Each row is a point. Each copy is the shape, with its points in the same order, turned, moved and blurred by noise. Say if it was mirrored as well.

Shape, 7 rows:
[[-1.5  1.7]
 [-1.2  3.0]
 [ 7.9  3.5]
 [ 3.8 -7.6]
 [ 1.1  1.0]
 [-2.0  0.2]
 [ 5.0 -0.6]]
Copy 1, 7 rows:
[[-1.9 -2.1]
 [-1.6 -3.3]
 [ 7.6 -2.5]
 [ 2.4  8.0]
 [ 0.7 -0.8]
 [-2.8 -0.4]
 [ 4.5  1.2]]
Copy 1 is: mirrored
Copy 2, 7 rows:
[[-0.2  3.5]
 [ 0.4  4.5]
 [ 8.9  0.9]
 [ 0.6 -7.8]
 [ 1.8  1.7]
 [-1.7  2.3]
 [ 4.4 -1.4]]
Copy 2 is: only turned
Copy 3 (7 x 2):
[[-2.3  2.5]
 [-2.0  3.5]
 [ 7.1  3.6]
 [ 1.8 -7.4]
 [-0.2  1.4]
 [-3.2  1.3]
 [ 2.9 -0.3]]
Copy 3 is: only turned
Copy 4:
[[ 1.7 -2.3]
 [ 3.5 -3.2]
 [ 9.1  5.4]
 [-3.8  7.1]
 [ 2.5  1.2]
 [ 1.1 -1.2]
 [ 2.2  4.6]]
Copy 4 is: mirrored

Shape:
[[ 1.4 14.1  0.8]
 [-0.4 -4.2  1.0]
 [-4.8  0.5  1.0]
 [ 1.2  0.2  3.5]
 [ 3.2 -2.2  3.8]
 [ 0.9 -0.3 -0.1]
 [ 2.3 -4.2  1.4]
 [-1.3  0.6 -1.9]]
Copy 1:
[[-14.0  -2.2  -3.1]
 [  2.3  -0.3   3.3]
 [ -2.7   3.4   2.6]
 [ -2.8  -2.8   5.1]
 [  0.4  -5.5   5.8]
 [ -0.5  -2.7   1.5]
 [  2.0  -2.9   4.6]
 [ -1.4   0.3   0.3]]
Copy 1 is: mirrored
Copy 2:
[[-11.8   8.0   2.2]
 [  3.0  -2.5  -0.9]
 [ -3.1  -2.9  -3.1]
 [ -0.5  -0.6   2.5]
 [  2.5  -0.9   3.6]
 [  0.5   0.9  -0.6]
 [  4.1  -1.0   0.8]
 [ -1.0   0.9  -3.3]]
Copy 2 is: only turned

Shape:
[[ 4.3 -4.4 -2.0  1.8]
 [-2.7  4.1  8.4 -4.4]
 [ 4.2  2.7  2.5  3.7]
 [-5.7  5.2  6.3 -6.1]
 [ 2.7 -0.7 -1.5  1.8]
 [ 1.2 -4.4 -1.7  5.6]
 [-0.5  0.6 -1.4  1.2]
 [-1.2  4.4  2.8 -1.1]
 [ 1.2 -1.4  1.4 -2.9]
 [ 3.5 -2.3 -4.7  0.0]]
Copy 1:
[[ 5.7 -5.8 -1.3  1.2]
 [ 3.3  9.8  6.4  1.6]
 [ 6.8 -1.1  1.6  6.6]
 [-1.2  8.9  5.9  0.6]
 [ 4.4 -3.2 -0.1  2.8]
 [ 5.2 -3.8 -5.2  3.0]
 [ 1.9 -2.1  0.5  2.9]
 [ 0.9  3.0  4.0  4.0]
 [ 5.1  1.3  3.3 -1.9]
 [ 2.6 -6.2  0.4  0.1]]
Copy 1 is: mirrored
Copy 2, 10 rows:
[[ 7.5  1.4 -1.0  0.9]
 [-8.1  0.2  4.3  1.6]
 [ 2.5  2.2  0.8  7.4]
 [-9.9 -1.4  1.0  0.4]
 [ 4.2  0.7 -1.9  3.2]
 [ 6.4  5.8 -2.6  1.6]
 [ 1.2  1.7 -2.2  2.2]
 [-4.0 -0.2 -0.7  3.9]
 [ 0.3  0.0  1.2 -0.5]
 [ 6.9 -1.5 -2.7  1.3]]
Copy 2 is: mirrored

Shape:
[[ 6.0 -0.6  4.1  2.7 -5.2 -0.9]
 [ 4.0 -5.8 -1.6 -1.2  3.1 -0.1]
 [ 0.9  0.7  1.7  5.1 -3.5  1.4]
 [-4.9 -1.4  6.8  2.1 -7.1  1.9]
 [ 7.8 -6.4 -5.8 -6.5  3.7 -0.6]
 [ 1.7  1.4  3.4  1.3 -3.6 -2.1]
 [ 3.3 -0.7  2.1 -2.8  6.8 -0.7]
 [ 1.9  1.8 -0.4  0.1 -1.5  0.9]
 [ 3.2  1.3  0.6  3.3 -3.6  0.8]
 [-1.2 -4.3  2.6  5.3 -2.6 -1.6]
 [-0.6 -6.7 -5.9 -5.3 -0.2 -8.5]]
Copy 1 (11 x 6):
[[ 1.1  2.4  6.4  4.8 -2.5 -3.4]
 [ 3.1  0.2  5.8 -1.1  2.4  5.8]
 [-1.9  1.3  1.7  6.0  0.7 -1.7]
 [-7.5 -2.8  2.4  1.8 -0.5 -6.3]
 [ 9.6 -0.5  5.9 -4.5  1.9  7.1]
 [-1.2  3.3  2.5  1.8 -1.7 -3.1]
 [ 1.7  6.1  5.3 -3.7  5.3  2.7]
 [ 1.7  2.3  0.5  1.5  1.7 -1.4]
 [ 1.1  1.9  1.8  5.1 -0.1 -1.7]
 [-5.1 -0.4  4.0  3.7 -1.4  1.6]
 [ 2.1 -0.7  0.5 -7.0 -5.8  8.0]]
Copy 1 is: mirrored
Copy 2, 11 rows:
[[ 5.5 -3.0 -0.6 -0.5 -3.7 -0.5]
 [ 1.5 -1.9 -1.1 -1.9  2.6  8.0]
 [ 2.9  1.3 -1.3  2.8 -3.9  0.2]
 [-2.9 -3.9  2.9  4.0 -8.0 -0.8]
 [ 1.8 -0.6 -2.9 -7.9  8.1  7.0]
 [ 2.9 -1.3  2.4  1.1 -2.5 -0.6]
 [ 0.5 -3.9 -0.9  2.1  7.9  4.8]
 [ 1.1  0.2 -0.7 -0.7  0.5 -0.5]
 [ 3.5  1.5 -1.8  0.3 -3.5 -0.6]
 [ 2.3 -1.6  1.7  3.4 -5.7  4.3]
 [ 0.6  1.4  8.5 -6.2  3.1  9.0]]
Copy 2 is: mirrored
Copy 3, 11 rows:
[[ 1.3 -6.1 -5.5  5.1 -2.0  0.6]
 [ 3.4  1.5  5.4  2.0 -1.1 -0.7]
 [-3.1 -2.7 -5.6  4.4 -0.5  0.4]
 [-7.8 -5.3 -4.3 -0.8 -7.2  1.6]
 [10.3  4.1  4.3  0.7 -0.5 -1.7]
 [-1.2 -4.9 -4.2  0.6 -0.6  0.1]
 [ 2.3 -0.8  5.7 -0.4  3.3  3.6]
 [-0.4  0.0 -4.8  1.0  0.9 -0.2]
 [ 0.2 -2.1 -4.8  3.7 -0.1  0.1]
 [-4.6 -3.7 -0.3  4.5 -4.6 -1.8]
 [ 3.1  0.0  5.3 -2.6 -3.7 -9.4]]
Copy 3 is: mirrored
Copy 4 (11 x 6):
[[  7.0   4.8  -0.1   1.8  -4.6  -1.8]
 [  4.6  -5.4  -1.2  -2.8  -0.1  -2.0]
 [  1.6   3.8  -2.2   4.2  -2.4  -0.1]
 [ -1.0   3.3   5.5   7.9  -4.2  -0.7]
 [  5.5  -8.0  -2.6  -8.7  -2.6  -4.9]
 [  3.0   4.5   0.7   2.4  -2.1  -4.1]
 [  2.9  -1.0   1.2  -5.4   4.4  -2.4]
 [  0.5   2.5  -2.0  -0.8  -2.3  -2.9]
 [  2.6   3.9  -2.8   1.8  -3.4  -1.5]
 [  3.7  -0.4   0.2   7.2  -1.0  -1.4]
 [  3.3  -8.5  -0.8   0.1  -1.6 -12.9]]
Copy 4 is: only turned

Shape (13 x 8):
[[-0.5  4.7 -3.9  3.5 -5.5  0.9  2.8  1.2]
 [-4.0  4.1 -3.7  1.7 -1.8 -3.0 -3.2 -1.3]
 [ 4.6  5.1  4.0 -0.2  0.1  2.6  0.6 -3.9]
 [ 6.7  1.7 -5.3  2.4 -5.9 -3.8 -1.6 -4.4]
 [-3.0  4.2 -1.3  3.4  3.1  2.5  2.7  0.1]
 [-3.2  5.0 -3.8 -4.9 -4.1 -2.1 -3.2  1.2]
 [ 0.2 -4.5 -1.6 -0.2 -0.6 -1.8 -8.2 -5.3]
 [-2.9 -2.3  5.0 -3.6 -2.0  0.0  2.3 -1.4]
 [-3.4 -5.6  0.8 -4.3  0.2 -2.3 -4.2 -3.7]
 [-0.5  3.5  0.2  2.1  2.3  0.6 -8.9  4.9]
 [ 5.8 -5.7  0.6 -5.7  3.4 -2.3 -2.2 -0.2]
 [ 3.1 -1.1 -5.5  0.6 -1.5  4.0 -4.7  4.4]
 [-1.5 -5.7 -7.3 -5.2  5.5  4.1  2.6  1.1]]
Copy 1:
[[  3.7   4.4  -2.4  -5.0  -4.9  -0.6   3.8  -1.3]
 [  0.5   4.7  -2.2  -5.8  -2.6  -3.0  -2.9  -4.5]
 [  0.2   0.9   7.5  -4.6   1.2   4.4   2.2  -0.7]
 [ -0.1   7.0   2.5   0.7  -5.1   3.5   2.3  -8.3]
 [  5.0   0.0  -1.8  -9.0   3.0  -0.3   1.7  -1.1]
 [ -3.8   4.4  -2.7  -5.5  -4.7   0.5  -5.2   0.3]
 [ -0.9  -2.1   1.0   1.9  -1.7  -0.9  -5.0  -8.9]
 [ -2.8  -3.9   0.8  -1.5   0.4  -1.0   2.3   1.6]
 [ -3.4  -4.2  -1.8   1.5   0.8  -2.1  -4.0  -4.4]
 [  6.2   3.1   0.9  -3.5   1.1   0.1 -10.2  -0.6]
 [ -2.6  -0.9  -1.7   5.3   4.1   6.1  -3.5  -2.7]
 [  6.6   1.8  -3.4  -0.5  -4.0   5.6  -4.6  -2.0]
 [  1.2  -5.7 -10.1  -1.8   2.7   6.4   0.2  -2.5]]
Copy 1 is: mirrored
Copy 2:
[[-6.8  3.3  0.6 -0.6 -6.7  1.8  0.8  3.3]
 [-4.8  3.1 -5.0 -5.8 -1.0  0.5  1.6  4.2]
 [-0.7  3.0  6.0 -4.7 -0.2  3.6 -3.9 -1.7]
 [-1.8 -1.8 -0.8 -4.6 -5.6  7.1  5.7 -1.4]
 [-2.3  5.4 -1.0  0.3 -0.5  0.9 -4.4  4.9]
 [-4.5  2.0  0.1 -7.4 -1.3 -2.7  4.2  6.1]
 [-0.1 -6.0 -5.6 -6.6  2.2 -0.2 -0.3 -0.6]
 [-1.7  0.9  1.7 -1.7  0.3 -7.2 -2.2 -2.1]
 [ 1.2 -3.2 -4.0 -5.3  3.1 -6.1 -0.5 -1.0]
 [-8.4 -1.5 -1.1 -4.0  6.6  3.0 -1.8  5.8]
 [ 4.0 -5.6  2.7 -0.7  4.9 -1.8  2.8 -0.2]
 [-4.1 -6.4  0.3 -0.5  0.5  2.6  0.4  7.6]
 [ 6.1 -3.1 -0.8  2.9 -0.5 -4.8 -2.0  9.2]]
Copy 2 is: mirrored
Copy 3:
[[-3.9  2.8 -6.5  0.4 -3.8 -1.2 -1.4 -3.7]
 [-7.0 -1.2 -1.6 -4.2 -3.7 -0.6 -3.9 -0.3]
 [ 2.6  4.7 -0.6  1.4  1.1  3.7 -4.3  2.2]
 [ 1.2 -0.6  0.0 -1.7 -8.3  3.5 -3.1 -6.4]
 [-3.3  0.0 -5.6 -0.9  3.5 -2.4 -4.5  0.2]
 [-5.0  0.1 -3.5 -4.6 -7.7 -0.3 -0.2  5.0]
 [-3.5 -5.7  3.6 -5.5 -1.1  7.7 -0.4 -0.3]
 [-2.2  2.4  1.4 -1.9  2.2  0.3  5.2  3.4]
 [-3.5 -4.1  3.5 -6.2  0.6  3.3  4.2  2.7]
 [-7.8 -5.2 -2.1  2.3 -1.3  3.7 -5.8  6.0]
 [ 4.7 -7.0  3.9 -0.3 -0.8  2.8  2.7  4.4]
 [-2.4 -6.7 -7.0  2.1 -3.8  4.6 -0.1  0.7]
 [ 3.3 -8.6 -7.3 -5.7  2.6 -1.3  3.7  2.7]]
Copy 3 is: only turned
Copy 4, 13 rows:
[[ 3.0  7.3 -4.3  4.9  2.2 -2.0  2.9 -4.1]
 [ 2.4  3.0 -3.6  0.7  2.1 -1.0 -3.5 -6.4]
 [ 3.1  3.6  1.0 -0.2  4.7  5.8  4.9  0.5]
 [ 8.6 -1.3 -0.6  6.6  2.8  0.3  3.6 -6.6]
 [-2.6  5.1 -5.5 -1.2  4.2 -1.0  2.8 -1.2]
 [ 6.2  5.6 -4.1 -0.6 -3.3  0.7 -3.1 -4.6]
 [ 0.1 -5.1  1.7  2.9 -1.0  3.0 -3.6 -4.5]
 [-1.8  4.9  4.5 -2.6 -3.2  1.1  2.6 -1.9]
 [-1.5 -2.1  3.4 -2.1 -4.7  1.4 -2.2 -4.1]
 [ 2.0  1.5 -3.1  1.0  3.1 -0.1 -7.5  3.9]
 [ 3.4 -5.5  3.2 -2.1 -4.4  0.4  3.1  3.0]
 [ 2.3  0.0 -4.8  6.8 -2.5 -0.5 -1.1  3.2]
 [-3.3 -2.4 -7.2 -1.9 -7.9 -1.9  5.0  0.9]]
Copy 4 is: only turned

Shape (13 x 9):
[[ -1.5  -7.1  -1.0  -2.0  -4.9  -2.1  -3.3   0.6  -1.1]
 [ -7.2   4.4   0.7  -3.9   0.9   3.1   0.8  -4.3  -1.8]
 [ -1.1  -3.0   2.5   4.1  -7.1  -2.1  -3.8  -0.1   2.2]
 [ -1.1   4.5  -2.6  -0.9   3.1   3.5  -1.0  -5.1  -5.6]
 [ -4.4   1.1   0.8  -1.6   4.1   4.1   2.0 -10.1  -2.1]
 [ -3.3   4.0   3.4  -3.4  -0.6  -2.7   4.6  -9.7  -6.5]
 [ -1.9   2.7   1.1  -3.4   0.3   0.8  -3.9  -3.1  -1.0]
 [ -0.8  -3.6   0.2  -0.9  -4.9  -0.7  -5.8  -3.2   2.2]
 [ -3.5  -5.5  -0.2   3.6  -6.2   0.0  -5.6   1.1  -0.8]
 [  8.5   3.1  -0.2  -2.3   0.0   0.9   5.7   2.4   6.5]
 [  6.1   2.2   4.3  -1.9   5.7   0.1   4.7   3.4   3.8]
 [  7.3   2.0   5.3  -3.0   1.1   5.8   1.3   1.4   2.1]
 [ -1.6  -4.4   0.2   0.4  -7.0   4.4  -3.3   1.8   0.5]]
Copy 1:
[[-3.6  5.5 -1.3  0.6  2.8 -0.4  6.5 -3.9  1.6]
 [ 6.4  0.4  1.7 -3.8 -3.3 -3.4 -2.0 -5.5  0.8]
 [-4.4  9.2  2.1  1.8 -0.8  2.0  2.7 -0.2  0.9]
 [ 2.0 -4.6  3.2 -0.2 -0.6 -5.6 -2.7 -3.9 -2.2]
 [ 8.5 -1.4  2.5  1.5  2.7 -2.9 -4.1 -4.3 -0.3]
 [ 9.7 -1.5  7.0  0.7 -2.1 -1.3  3.8 -4.1 -3.4]
 [ 1.4  1.9  0.2 -1.9 -1.8 -1.4 -0.3 -5.1 -3.3]
 [-2.2  8.8 -0.5  1.8  1.7 -0.9  1.4 -3.4 -1.8]
 [-5.9  7.8  0.9  1.5  0.4 -0.5  2.4 -3.5  4.3]
 [ 1.6 -0.5 -5.6 -2.9 -0.5  1.8  0.2 10.0 -4.9]
 [ 1.0 -3.6 -3.3 -4.1  0.3  7.0 -1.3  5.3 -4.1]
 [ 0.6 -2.7 -6.6  2.2 -3.1  4.1 -2.8  3.3 -3.9]
 [-3.6  6.0 -3.5  2.8 -1.9 -1.3  1.4 -1.8  4.0]]
Copy 1 is: mirrored
Copy 2 (13 x 9):
[[ 0.8  3.2  2.0  3.3 -3.3  6.4  1.6 -6.5  1.7]
 [-7.0 -0.9  0.6 -3.9  1.3 -2.9 -1.8 -2.9 -3.5]
 [-1.7  5.6  0.9  6.3 -4.2  6.2 -4.0 -2.8 -1.4]
 [-2.6 -1.3 -3.8 -5.0  3.7 -0.1 -0.7  1.3 -0.7]
 [-2.0 -1.7 -3.0 -2.1  6.7 -3.8 -2.8 -4.6 -4.3]
 [-0.2  3.3 -0.1 -8.7  3.9 -1.6 -6.7 -4.5 -5.3]
 [-5.1  1.4 -1.1 -1.6  0.1  0.3 -3.2 -3.1  2.4]
 [-2.9  4.3 -1.6  4.2 -2.0  4.6 -1.2 -6.4  1.5]
 [-2.0  1.0  1.0  5.7 -4.3  8.8 -0.6 -3.3 -1.4]
 [ 0.1 11.9  1.1  3.2 -0.1 -6.7  2.8  3.6  3.6]
 [ 1.7  6.0  4.7  3.1  1.6 -8.5 -2.0  3.8  5.6]
 [-2.7  7.4  3.8  3.5  6.2 -3.1  0.0  2.8  5.5]
 [-4.1  3.7  2.7  5.7 -1.2  6.7  2.8 -2.6 -0.8]]
Copy 2 is: only turned
